Every row gives one point. Two turns around zero, p and q, are shown by what they do to some points. Where does a point land after both, in the order given? Backwards means that the second turn is done in reverse. Each puzzle has new turns, and all numbers are rounded.
In the rows, 128 means zero.

Turn p:
[112 120] => [111 133]
[173 121] => [157  93]
[ 99 143] => [116 158]
Turn q:
[129 101] => [141 105]
[133 152] => [121 152]
[137 152] => [125 153]
[ 82 132] => [ 85 110]
[159 102] => [168 119]
Where do these land?
q, then p: [125  99] => [118 101]
p, then q: [143 112] => [139 109]
p, then q: [116 173] => [127 175]

Turn p:
[136 191 118] => [164 170 161]
[127  99 149] => [114  95 122]
[108  99 128] => [ 97 117 116]
[140 122 117] => [135 130 112]
Turn q:
[140 116 138] => [124 113 141]
[ 93 158  95] => [140 166  87]
[102 155 169] => [106 172 154]
[161 110 118] => [144  93 134]
[162 110 114] => [146  91 131]
[110 119 134] => [108 132 122]
Where do these land?
p, then q: [160 110 135] => [137  93 117]
p, then q backwards: [ 79 147 147] => [124 123 184]
q, then p: [152 127 121] => [137 109 114]
q, then p: [151  99 108] => [116 111  92]
p, then q backwards: [ 98 158 129] => [123 146 166]

Turn p:
[ 97 155 160 114] => [110 129 145 176]
[146 146 131 136] => [136 135 105 137]
[135 139 142 108] => [110 145 123 140]
[130 109  91 131] => [129 107 125  92]
[147 114  81 143] => [140 106 105  85]
[125  99 105 165] => [164 106 137  98]
[116 134 187 101] => [109 168 156 168]
Turn q:
[122 111 115 140] => [127 118 136 106]
[119 122  62  85] => [199 142 125  96]
[119 134 121 147] => [117 124 115 113]
[146 109 124 144] => [125 100 139 124]
[144 153 169 140] => [ 96 126 115 167]
[118 140 177 113] => [102 158 138 162]
Where do these land?
q, then p: [155  92 149 120] => [158 156 155 139]
q, then p: [ 92 123  74 120] => [ 77 151  95 118]
q, then p: [118 122 149 111] => [137 129 125 156]
p, then q backwards: [116 154 155 156] => [161 141 137  97]
q, then p: [158 149 113 132] => [144 121 121  93]

Turn p:
[133 119 100 126 148 153] => [157 120 123 109 148 112]
[113  92  97 129 163  98] => [123  98 138 118 124  69]
[138 117 122  74 104 144] => [169 144  97 151 104 126]
[123 124 145 124 147 176] => [161 117 131  96 124 155]
[ 96 153 123 147 103 102] => [ 81 114 107 145 137 137]
[166 146 155 128 141  97] => [106 174 156 123 115 124]
[126 145 154 168  91 125] => [ 98 126 144 153 143 172]
Turn q:
[166 117 130 112 204 135] => [119 146 108 154  94 199]
[124 181 129 111 109 114] => [116 167 133 136 164 104]
[165 122 117 134  98 141] => [158 148 125  99 111 117]
[114 107 132 126  92 112] => [127 106 132  94 144 111]
[ 61 111 120 127 124 141] => [ 94  78 130 142 125  94]
[161 131 117 148 147 116] => [160 140 110 137 128 152]
[105 126 151 138 123 137] => [122 110 156 134 130 120]
Where do these land?
q, then p: [129 130 139 105 145 116] => [132 111 113 109 131 141]
q, then p: [129 106 189 113 120 111] => [157 119 128 101  80 157]
q, then p backwards: [ 59 130  83 140  94 155] => [ 97  88  74 115 144  74]
q, then p: [134 184 104 136 129 120] => [ 89 148 135 104 163 117]
q, then p backwards: [168 123 123 136 115 114] => [143 139 128 110 141 163]
p, then q: [139 150 162 116 121 140] => [125 154 145 134 112  99]
q, then p: [119 109  88 124 158 128] => [139 101 116 150 162 110]
p, then q: [115 147 147 147 133 124] => [102 117 139 133 116 115]
q, then p: [159  74 116 136 136 144] => [174 138 111 171 132 134]

Turn p:
[167 140 144 175 142 135 149 136] => [162 174 126 139 105 104 112 117]
[105 110 115  87 119 106  90 120] => [ 98  86 107 105 145 141 148 144]
[102 109 121 109 167 171 116  89] => [ 94  97 138 123 136 116 133  65]
[117 123 135 113  63 146 114 111] => [108  92 166 126 118 109 132 170]
[140 153 110 149 156 164 122 152] => [144 127 113 157  96 136 100  96]
[143  91 115 134 107 100 126 164] => [169 120 109 126 129 132 164 158]
[109 150 142 119 112  98 162 129] => [122 154 149 129 158 151 119 155]
[120 139 157 192 122 158 124 134] => [158 131 138 154 128  79  83 124]
[152 129  99 121 131  83 133 106] => [103 160 100 128 127 136 164 143]
[119 115 113 113 139 143 140 171] => [159 107 130 136 127 164 135 113]
[134 149 156  96 148 104 134  96] => [ 91 158 131  87 139 139 118 123]
Turn q:
[130 129 114 176 136 111 122 113] => [150 132 133 158 151  97 123 143]
[140 125  79 108 124 106 138 142] => [171 132 112 131 131 168 135 132]
[114 164 111  93 145 123 123 107] => [124 148  82 107 129 132 153 142]
[112  81 149 119  86 169 102 145] => [ 81 118 143 146 105 154  77  99]
[102 139 152 142 160  95 145 161] => [139  78 128 131 108 102 163 140]
[138 118 153 109 142 164 101 125] => [ 83 125 136 103 134 137 108 141]
[165 129 131 172 114 145 146  97] => [138 167 173 134 153 102 119 121]
[119 164 112 111 160  93 139 165] => [164 102 103 110 104 131 164 158]
[149  94 146 107  74 137 100 108] => [110 139 128 116 141 144  73  78]
[128 111 103 101 144 126 158 105] => [128 139 122 131 155 161 163 120]
[112 153 158 170 124 138 134 141] => [122 126 150 139  98  81 130 135]
Where do these land?
p, then q: [137 100 110  96 140 167 120  61] => [104 126 103 157 136 114 171  62]
q, then p: [125 118 123 140 147 130  77 140] => [154  92  91 131 131 130 130 127]
q, then p backwards: [167 150 158 124 136 211 128 142] => [158 167 172  83  92 128 151  86]
p, then q backwards: [114 147 101 149 128 128 119 138] => [100 112 108 140 123 124 110 128]
q, then p backwards: [126 131 119  74 143 107 151 131] => [139  98 111  89 151 107 122 147]
p, then q backwards: [148 121 104 153 135  99 150 135] => [113 149  89 132 126 125 146 106]
q, then p: [ 99 113 128 148 123 116 153 127] => [137 154 135 143 142  97 137 129]
q, then p: [140 125 150 159 134 117 138 140] => [143 143 123  96 142 115 135 138]
p, then q backwards: [109 174 142 156 119 116 150 123] => [142 116 104 160 116 159  99 108]
q, then p: [118 119 114  69 114  96  72 136] => [102  73 107 154  94 134 170 105]
q, then p: [125 111 158 138  89 122 150 136] => [101 138 141 109 140  86 134 140]

Turn p:
[118 127 117 102 151 125 119 126 118] => [120  93 116 121 132 128 120 125 134]
[140 101 125 141 153 117 103 161 138] => [126 116 120 116  97 148 148 166 137]
[129 125 146 111 119 119 140 131 136] => [138 127 137 113 135 107 137 127 121]
[143 142 124 129 109 110 122 146 112] => [165 131 116 136 116 127 128 124 129]
[134 141 148 147 124 146 148 114 120] => [116 159 136 127 121 124 118 105 117]
[156 137 115 148 137  97 168 132 147] => [128 132 128 156 108 118 177 115 104]
[111 144 117 128 128 163 141 140 126] => [108 145  98 134 141 117 111 129 127]
[126 111 141 103 108 164 124  87 134] => [110 133 168 124 151 105  95 126 148]
[121 114 114 158 135  96  94  97 114] => [137 108 154 142 124 186 127 124 129]
[114 158 135 107 119 141  92 132 146] => [137 134 111 110 156 129 125 123 172]
[115 109 127 135 126 129 157 143 117] => [123 131 123 129 127 120 123 143  91]
Turn q:
[143 139 131 122 149 134 144 141 130] => [113 108 132 130 118 127 143 123 111]
[130 170 122 112 121 124 141 124 137] => [ 84 124 121 126 122 138 123 143 128]
[130 114 139 126 119 108 148 124 117] => [139 125 127 147 125 113 113 144 118]
[ 94 114 132 141 184 117 139 132 131] => [133 137 171 132 131  94 170 131 124]
[136 135 112 102 118 102 115 138  97] => [119 114 100 158 158 128 127 134 140]
[139 125 115 131 122 138 128 131 138] => [128 131 119 127 114 136 128 114 130]
[117 120 174 134 114 134 121 146 140] => [139 128 158 114 144 132  96 119 106]
[133 122 144 145 120 142 145 115 122] => [147 126 133 119 110 136 120 144 114]
[138 119 110 143 114 122 134 121 143] => [133 139 122 136 102 129 118 121 142]
[138 126 115 145 130 135  31  97 139] => [151 122 117  77 156 139 128  98 206]
[120 135 112 145 125 144 143 136 124] => [128 142 132 136 114 150 143 131 122]
[119 116 129  91 120 137 146 133 118] => [123 139 104 134 142 116 128 132  95]
Where do these land?
q, then p: [122 134 131 124  95 125 124 125 130] => [125 128 111 127 131 142 122 131 154]
q, then p: [126 109  94 108 136 142 112 139  94] => [ 96 122 119 169 112 123 140 113 112]
p, then q backwards: [117  89 112 135 134 164 120 122 107] => [130 161 151 127  94 105 150 124 134]
p, then q: [145 172 162 150 120 103 152 112 119] => [119 109  99 106 105 129 119 183 135]
p, then q: [107  96 124 108 137 138 138 145 115] => [141 131 125 154 164 123 138 110 128]
q, then p backwards: [143 146 163 137 129 109 113 133 145] => [125 106 134 102 136 136 113  97 113]
q, then p: [121 121 113 145 131 104 125 133 138] => [130 150 140 125 134 137 151 120 131]
q, then p backwards: [148 147 144 133 127 115 125 125 154] => [136 114 134 112 149 144 118 110 113]
p, then q: [113  91 100  97 145 147 124 106 119] => [163 148 156 130 160 109 131 101 132]
q, then p: [154 140 130 135 123 126 145 139 154] => [141 138 149 127 150 139 105 139 129]
q, then p: [112 164 134 137 132 135 130 130 133] => [118 138 113 100 144 118 117 133 122]

Turn p:
[133 147 164 140  85  85 163 142 157 101 136] => [ 96 113  87 144 104 126 132 143 137 191 106]
[114 136  86 119  99 109  96  77 137 123 130] => [126 114 171 134  89 144 161  97 151 117 107]
[110 116 134 106 123 140  99 111 152 140 128] => [125 151 159 150 115 111 141 127 116 114 116]
[115  96 111  90 141 138 136 139 103 114 130] => [153 132 133 119 120 148 148 151  98 111 158]
[115 134 107  93 126 154 127  91 142 146 117] => [134 117 169 146 100 106 131 127 131  99 144]
[158 142 140 163 128  93 138 173 169  88 138] => [ 91 129  78 110 118 145  96 114 107 173  97]
[157  91 165 171 128 116 156 184 111 147 155] => [114 167  69 131 176 160 101 159 141 149 136]
[107 153 147 163 126 110 139 148 148  91 167] => [ 83 118 117 123 147 137 134 111 108 186 122]
[126 146  89 113 131 153 132 113 122 148 131] => [134 100 159 137 125 134 115 119 133  99 147]
[167 157 147 141 117 129 110 107 130  94 149] => [126 123 153  98 124 128 105 129 143 171  94]
[111 122 137 131 162 132 138 120  93 156  88] => [161 130 108 121 153  95 142 120 141  98 156]
[110 157 113 109  90 136  95 130 130 122 116] => [129  93 153 145 121 127 147 130 116 115  87]
[129 116 112  93 187 138 115 118  91 179 109] => [196 145 139 136 144 116 118 108 125  80 167]
[141  80 140 158 149 157 147 140 108 145  98] => [125 160  96 100 155 116 120 155 144  88 152]
Turn q:
[ 95 137 110 136  93 150 145 114 150 159 134] => [137 118 134 151 106 100 122 142 123 127  74]
[ 90 126 109  91  99 103 105 171 149 124  98] => [ 85 153 124  73 116  99 147 139 107 121  98]
[101  89 102  97 112 171 110 142 144 132 149] => [113 169 101 140  96 131 117 105 107 107  85]
[169 164 107 115 117 138 104 160 146 102 128] => [ 77 155 151 138 113 114 119 132 116 149 164]
[127 118 130 149 110 131 165 113 142  99 109] => [153 120 155 126 137 110 103 140 113  96 133]
[153 144 150 168 165  96 116 109 131  99 176] => [131 126 138 161 185 177 132 155 131 144 162]
[124 100 115 103  97 113 154 145 104 142 170] => [150 129 119 113  88 163 132 132  83 142 108]
[138 135 105 164 163 144 124 142 123 125 147] => [111 126 119 147 134 155  88 139 153 138 136]
[102 150 162 100 174 108 133  96  95 137 100] => [164 113  82 103 163 102 159 120 156 146 147]
[144 124 140 134 173  97 128  78 116 146 109] => [161 109 112 130 145 137 162 141 176 115 158]
[149 125 150 161 131 141 101 106  94 111 102] => [116  85 127 142 151 130 128  97 137 104 162]
[143 124 157 119 103 146 151 159 142 162 115] => [140 131 171 112 103 118 128  93 134 148 107]
Where do these land?
p, then q: [141 172 152 117 119 129 140 125 160 149 161] => [104  95 138 134 145 152 155 122 159 119  94]
q, then p: [133 126 116 152 133 123 169 161 108 109  90] => [158 165 155 144 115 142 137 140  96 135  99]
p, then q: [134 148 119 101 161 150  94 120  74 151 131] => [142 146 145 142 147 158 141  98 143 130 191]
q, then p: [145 113 150 129 129 134 135 126 128  69  90] => [155 143 160 105 127 139 135 114 111 182 134]
q, then p: [130 133 110 162 106 156 134 142 148  97 106] => [137 149 128 117 145 122 168 114 110 150  92]
q, then p: [158 126  88 137 123 116 149 115 116 107 120] => [117 135 135 130 145 170 130 151 109 146 105]
p, then q: [126  88 125 112  97 132 139 134 148 135  90] => [103 122 147 106 125 114  94 150  89 126 126]
q, then p: [ 93 157 139 111 106 106 107 120 130 140 169] => [142 106  85 133 150 124 127 125 146  94 164]
p, then q: [133 111 146  97 158 163 104 131  69 134 195] => [135 141 133 147 148 156 122  72 162 198 164]
q, then p: [108 151 113  97 167 106  97 140 149 161 178] => [104  77 109 167 143 110  98 109 124  84 148]
q, then p backwards: [ 79 139 129 118 140 109 134  98 151 172 147] => [131 125 173 125  83 103 102 136  99 127 103]
p, then q backwards: [143 100 142 165 100 103 124 137 139 128  85] => [ 84 112  96 107 153 131  99 127 136 155 119]
q, then p: [142 100 135 166 125 138 139 116 143 111 101] => [122 156 137  93 122 116 133 134 108 158 108]
